Rows are points. Two turns around zero, p and q, are shown by what they do to some points. Where does a point land after both, in the order given? Backwards means that the second turn is done in reverse. Each puzzle has new turns, and all numbers are rounded.
(in the rows, 128 means zero)

Turn p:
[122  69] -> [109  72]
[149 154] -> [154 149]
[113 162] -> [121 164]
Turn q:
[153 131] -> [139 151]
[133  56] -> [192  94]
[145 135] -> [131 146]
[105 180] -> [ 72 136]
[104 138] -> [107 113]
Where do these land?
q, then p: [170 143] -> [147 168]
q, then p: [133 165] -> [105 158]
p, then q backwards: [132  84] -> [ 88 109]
p, then q: [ 77 120] -> [98 86]

Turn p:
[133 104 208] -> [ 78 167  74]
[125 166 101] -> [132 117 173]
[105 134 104] -> [154 134 148]
[149 108  99] -> [148  94 117]
Turn q:
[121  94 140] -> [ 98 114 144]
[178 155  89] -> [178 170 151]
[165 180 151] -> [142 185  95]
[ 94 107 132] -> [111  92 126]
[ 82 103 128] -> [111  79 126]
Where do these land?
q, then p: [134 140 151] -> [139 128 152]
p, then q: [182 154 130] -> [ 92  80 136]
p, then q backwards: [111 154 100] -> [146 110  95]
q, then p: [ 85  64 131] -> [157 176  75]

Turn p:
[103 140 131  83] -> [137 178 119 140]
[131  89 159  82] -> [ 83 170 108 108]
[143 140 108  96] -> [153 146 103 113]
[143 169 126 208] -> [158  62 183 130]
[119 102 117 171] -> [107  85 128 150]
Turn q:
[ 92 140 115 162] -> [136 141 176 113]
[124 162  99  86] -> [ 93 127 109  81]
[100  85 146 149] -> [183 130 142 140]
[143 144  84 129] -> [ 95  98 141 111]
[180 109 196 114] -> [133 144  71 194]
Where do these land?
p, then q: [161 127 144  58] -> [ 74 138 104  77]
p, then q: [123  92 139 151] -> [166 134 144 112]
q, then p backwards: [160 123 114 146] -> [112 113 126 161]
q, then p: [ 86 125  95 128] -> [114 168 120  97]
p, then q: [164 127 147  55] -> [ 72 140 101  74]
p, then q: [119 144 125 189] -> [172 125 123 174]
p, then q backwards: [ 83 157 131 169] -> [143 106 133 190]

Turn p:
[118 149  95 133  91 101] -> [132 133  92 126 145  82]
[151 170 152 132 114 173] -> [154  91 179 121 132 106]
[147 104 177 166 180 107] -> [164 151 135 113  79 186]
[145 126 163 150 205 109] -> [159 156 145 147  67 174]
[ 91 127 143 126 138 121] -> [129 107 105 146 121 148]
[132 124 102  69 115 144] -> [ 91 135 146 155 172 116]
[121 143  73 123 107 196] -> [ 70  93 156 120 131  73]
[118  81 119 125  74  73] -> [124 157  65  96 177 138]
Turn q:
[166 108 106 182 172  87] -> [129 159 132 143 122 215]
[145 138 155 109 145  85] -> [140 155 139 105 172 140]
[118 186  95 110 159 140] -> [133  97 137 182 172 122]
[ 95 141 172 148 103 164] -> [107  82 155  94 107 102]
[107 128  93 131 146 120] -> [148 110 106 152 131 145]
[182 100 180 154 108 185] -> [ 48 157 155 101  85 115]
[163 143  77 113  90 114] -> [161 169 139 176 114 106]
[ 75 103 180 100  95 148] -> [125  97 107  63 118  77]
[102 105  96 106 134 107] -> [162 127  83 135 132 130]
Where do these land?
p, then q: [150 121 185 111 101 114] -> [ 68 147 124 145 154 136]
q, then p: [124 107 159  66 135 153] -> [112 157  86 182 119 119]
p, then q: [116 169  94 118 130 210] -> [159 125 108  41 110 152]
p, then q: [136 174 127 130 122  68] -> [141 168 165 167 130 161]
p, then q: [110 101 121 151  88 106] -> [143 133  90 167 147 118]
p, then q backwards: [176  88 109 142 168 115] -> [188  95 147 150 107 111]
q, then p: [ 84 136 101 178 151 131] -> [ 88 122 147  71 134 149]

Turn p:
[156 115 123 108 133 135 114 127] -> [134 103 149 134 143 137 120 118]
[125 119 154 157 137 131 146 140] -> [ 94 124 114 118 106 124 119 139]
[145 146 121 159 136 123 131 121] -> [110 136 136 131 118 152 149 142]
[128 112 118 113 135 120 121 101] -> [152 119 142 121 118 131 132 107]
[151 125 123 118 135 141 115 118] -> [132 117 149 132 137 146 119 120]
[131 137 129 113 151 143 104 108] -> [141 138 156 144 122 141 110 114]
[105 137 138 111 100 119 165 145] -> [126 137  76 125 144 108 132 119]
[117 132 145 173 107 133 124 128] -> [ 99 154 131  98 122 122 132 149]
[127 122  92 121 143 146 113 120] -> [164 123 145 133 126 146 120 142]
[ 95 134 137 107 103  88 148 173] -> [128 129  81 143 144  71 147 130]
Turn q:
[114 109 141 134 131 132 131 145] -> [139 124 140 134 106 144 121 126]
[102 134 107 137 134 135 138 135] -> [129 109 147 150 134 128 140 120]
[109 121 119 103 121 134 130 133] -> [118 121 143 119 114 124 143 109]
[147 143 140 124 112 141 135 147] -> [148 122 129 107 123 112 131 148]
[131 129 133 128 132  94 138 133] -> [133 155 135 127 138 145 138 133]
[119 136 130 121 150 128 114 131] -> [123 138 123 148 116 117 136 125]
[225 119 130 133 122 141 132 107] -> [108 121  73  81 148 131 107 189]
[102 126 119 134 116 120 105 142] -> [124 135 160 140 124 118 114 114]
[104 134 134 138 134 126 129  78] -> [130 126 102 145 150 134 122  87]
Where do these land?
p, then q: [140 112 149 127 114 137 149 127] -> [101 125 130 133 118 128 134 102]
p, then q: [150 115 163 128 146 150 143 127] -> [112 119 134 137 113 119 101  90]
q, then p: [105 126 105 114 127 109 132 139] -> [109 145 110 121 112 128 117 110]
p, then q backwards: [109 136  74 157 143 110 118 160] -> [156 155 134 136 163 135 148 178]
p, then q: [118 117 115 129 134 135 120 110] -> [130 131 118 105 124 117 123 137]
q, then p: [137 129 168 131 133 112 151 103] -> [146 124 135 144 147 174 127 135]
q, then p: [130 122 125 125 124 111 103 136] -> [122 154 132 139 131 114 130 125]
q, then p: [132 126 167 154 115 169 131 127] -> [137  92 167 115 157 130 139 134]
p, then q: [114 157 103  96 129 118 110 131] -> [141 133 105 141 155 134 123 166]
q, then p: [146 140 112 119 116 129 125 118] -> [143 121 120 146 114 115 131 122]
